Each row of a before or after table is a point. The points were changed in one or more steps. Then noise was added and the rows were shuffled. The steps act on columns, c1 being the first. What was done? A step turns or swaps two columns, mirrors them in a line or flattens them onto one, adds a multiple of one to another, or multiplies or shifts one. Angles are multiples of 10 degrees, from the lower column toward the higher: turns from -170 to 170, lines from 10 to 170 but not 90. Use the fewest steps. Two steps may share a column if one is a turn and the other turns, adds or multiplies; they go together, in the order done. Otherwise the lowest column goes first.
In the rows, 128 means zero.

Before (14 x 3):
[[160 157 133]
 [107 151  98]
 [155 135 111]
 [ 94 120 105]
 [144 155 100]
 [155 116 136]
 [136 134 109]
 [ 93 120 136]
 [102 131 145]
 [160 111 124]
 [ 99 123 106]
 [ 97 128  95]
 [140 164  88]
 [142 165 114]]
After (14 x 3):
[[168 154 101]
 [ 55 123 107]
 [195 116 136]
 [162 165 114]
 [208 157 134]
 [147 134 108]
 [ 43 120 105]
 [208 111 124]
 [ 50 128  95]
 [ 76 151  98]
 [ 40 119 136]
 [158 164  88]
 [ 63 132 145]
 [196 135 111]]
Steps: multiply c1 by 2.5

Before (8 x 6):
[[120 189 161 119 144 113]
 [144  66 121 123 151 124]
 [132 169 131 118  96 133]
 [117 143 142 155 102  89]
 [185 171 165  89 116 149]
 [154 185 100 150 120 101]
 [112 145 159 150 141 165]
 [140  42  53  70 133 110]]
After (8 x 6):
[[105 145 159 150 141 166]
 [192 171 165  89 116 149]
 [154 169 129 119  96 133]
 [137  43  53  70 133 110]
 [129  67 121 125 150 124]
 [109 189 162 119 145 113]
 [135 144 141 155 102  92]
 [160 185 100 149 120 103]]
Steps: add -0.7 times c5 to c1

Before (9 x 8):
[[145 139 114 176 157 163 201 131]
 [ 20  80  73 133 161 155 143 135]
 [125 135  93 115 105 133 142 110]
 [150 147  78 116 158 155 140 128]
 [ 45 124 123 173 164 166 131 122]
 [146 144 103 121 130 118 150 190]
 [154 135 123 157 176 122 182 109]
 [166 119 108 222 168 153 140 138]
 [143 103 127 121 138 154 139 176]]
After (9 x 8):
[[141 149  76 115 160 144 142 149]
 [138 143 113 190 158 148 189 160]
 [163 121 103 219 166 138 122 154]
 [ 14  82  93 137 163 142 142 154]
 [155 137 121 168 175 141 177 110]
 [ 43 123 141 174 165 161 124 156]
 [144 102 124 124 136 106 138 178]
 [120 135  94 118 107 146 142 116]
 [140 141 103 123 132  71 150 161]]
Steps: turn c1 and c3 by -10 degrees; turn c4 and c7 by -10 degrees; turn c6 and c8 by 50 degrees

Before (12 x 11):
[[166 117 170 124 174  99 103 139  94 110 132]
 [134  63  95 117  87 101 123 216 143 104 138]
 [ 83 129 123 159 164 102 139  52  90  84 141]
 [120 128 125 200 113 110 137  70 141 142 150]
 [156 141 117  95 123  95 151 126 136 105 124]
 [127 124 123 147 153  57 128  47 101 120 197]
 [120 119 119 116 165 108  85  97 159 110 149]
 [111 150 113 129 130  81  90 103  86 141 131]
 [148 140 107 106 116 136 115 234 136  91 176]
 [176  91 100 103  67 151  95 172 114  86 150]
 [144  79 110  74  96 167 136 206 120 144 159]
 [180  91  55 127 133 140 125 177 114 126 138]]
After (12 x 11):
[[160  93 173 125  59 147 124 179 114 126 138]
 [155  64 171 118 134  94 124 213 140 102 137]
 [157  77 150  75 130 174 138 202 120 142 159]
 [100 120 128 117 102  99  86 100 157 109 150]
 [153 137 143 108 117 131 115 233 135  91 177]
 [153 139 129  97 109  93 150 124 136 101 124]
 [111 125 122 148 112  61 131  48 102 116 197]
 [205  90 160 107 132 154  96 173 113  85 149]
 [135 129 139 201 139 100 134  74 140 143 147]
 [ 70 128 133 160 128 116 138  54  89  82 139]
 [111 150 148 126 128  93  88 105  88 141 133]
 [129 117  65 125  97 109 103 142  93 110 130]]
Steps: turn c1 and c5 by 40 degrees; turn c3 and c5 by 150 degrees; add -0.3 times c9 to c6

Before (13 x 14):
[[110 108 135  74 176 161  84 122 159 191 114 114 155 135]
 [ 90 113 115  81 189 170 141 104  84 105 129 121 150  89]
 [136  74 134  77  96 167  49 140  83 112 143  78 152  96]
 [127 135 135 133 159 122 126 107 134 139  87  89 115 177]
 [137 160 158  71 134 106  78 172 159 162 135 104  85  93]
 [104 159 144  98 117  99 137 155  98 136 110 125 136 126]
 [157 178 109 113 113 110  77 123  90 174 143  87 152 133]
 [121 117 118 171 135 146 118  95 158 196 109  70 125  82]
 [144 134 159 109 103 129  56  82 123 154 138 130 123 145]
 [ 92 122 166 132 170 145 108  82  89 131 157 101 164 135]
 [178 122 159 161 150 142 125  76 173 120 128 101 171 128]
 [ 89 107 192 160 198 163  70  78 134 105  57 135 145 144]
 [ 98 106  95 145 189 123 143 176 125 146 132 131 106  98]]
After (13 x 14):
[[ 97  94  97 103  73 121 147 168 128 145 131 134 110  69]
 [114 180 148 157 131  99 135 158  94 139 108 127 139 122]
 [ 92 117 164 116  84 144 106  95  88 130 159 102 163 142]
 [118 111 122  85 127 144 117  92 160 197 114  71 127  36]
 [138  42 133 179 152 169  54 143  83 111 149  77 156  66]
 [139 178 162 181 112 107  79 184 160 162 134 105  89  55]
 [144 136 161 153 148 126  51  91 125 151 135 129 126 164]
 [131 135 135 116  98 121 125 109 135 141  84  91 116 224]
 [ 93 102 116 163  60 171 144 100  91 107 125 121 153  55]
 [157 209 110 150 142 116  81 115  88 178 146  87 149 141]
 [178 121 160  91 110 139 121  84 174 118 125 102 174 126]
 [108  95 136 168  70 160  88 121 160 191 115 114 157 142]
 [ 89  98 191  86  64 166  68 100 138 105  57 137 145 157]]
Steps: multiply c2 by 1.6; add 0.3 times c3 to c8; turn c4 and c5 by 170 degrees; multiply c14 by 2
